Every row gives one point. The last column is the point's height on a tilted bowl or saddle (a function of degree 2), plus a little noise. Count its main directions that bend up, bend down and stay straight.

Points (16 x 4):
[[ 61  23  19 -44]
 [-50 -12  -5 -32]
 [ 19  -3 -41   2]
 [  9 -12  66 -27]
 [ 13  28 -22 -12]
 [ 47  20  -9 -20]
 [  3   6 -35  -3]
 [-41   5  -8 -26]
 [ -9  87  20 -78]
 [  7  -5 -13  -5]
 [ 35  53 -12 -36]
 [-33  45   1 -40]
 [-16  12  24 -19]
 [ -4 -22  18 -12]
 [-25  -3  10 -16]
 [ 35  24 -54  -2]]
Directions: 0 up, 2 down, 1 straight

Points (16 x 4):
[[-27 -29 -27  27]
 [-30   2 -20  36]
 [  5 -18 -39 -25]
 [ 36 -11  36  30]
 [-17  24  42  -2]
 [ 29 -46  30  -1]
 [ 11  10 -10   4]
 [-23  55 -36 -29]
 [-22  23   3  18]
 [ 18 -28  54  -1]
 [-22  18 -35   6]
 [-51   0 -16  71]
 [-29 -28  11  35]
 [ 20  65   0 -18]
 [-17  42  43 -15]
 [-47  -9 -40  56]]
Directions: 1 up, 2 down, 0 straight

Points (24 x 5):
[[ -3  -4  55 -41  59]
 [-26   9  26  30  32]
 [-57  29  17  15 -13]
 [-27 -39 -42 -78  20]
 [-17 -10 -22 -33 -16]
 [  3   9  12  29  24]
 [  7  18 -17   3 -14]
 [ -4  40  31 -31 -29]
 [ 53   8   7 -15   5]
 [ -9 -64  10  39  17]
 [-21 -28   8 -58  42]
 [-26 -39  32  34  57]
 [-13 -39  51  10  33]
 [  3  25  12   2 -12]
 [ -8  -6  46 -29  37]
 [-24  -8  21 -65  46]
 [ 35  17  12  28  30]
 [-22   6   6  20  21]
 [ -7   5   5  39  44]
 [ 16 -10 -34  22  20]
 [-40  46  21  28 -29]
 [ 36   5  12 -31   0]
 [-45  18  39   0   6]
 [-72  48   1  38 -20]]
Directions: 2 up, 1 down, 1 straight

Points (23 x 5):
[[ 29  31 -65  -4 -64]
 [ -9  65  -2  -2 -17]
 [ -2 -37   8 -28  11]
 [ 37  34   3  44 -26]
 [ 17 -20 -30   1 -13]
 [-35  28  14   2  -2]
 [ 41 -14  -7  10  11]
 [ 11  -6 -23 -36  10]
 [-35  63 -13 -95  95]
 [  1  -2  27 -13  24]
 [  9   1  -7  23  -8]
 [  8 -38 -23  19  -7]
 [ 23  20 -18  63 -51]
 [ 24 -13 -10  19  -1]
 [-29  49 -32 -17  -9]
 [  2  24  74  16  23]
 [ 36  17  17  61  -5]
 [ 64  14 -15  19  -6]
 [-17   3 -16  21 -14]
 [ 34  28 -35 -48  19]
 [-21  29   1 -29  17]
 [-20 -20  17 -26  12]
 [-43  17  -9   1  -1]]
Directions: 2 up, 2 down, 0 straight
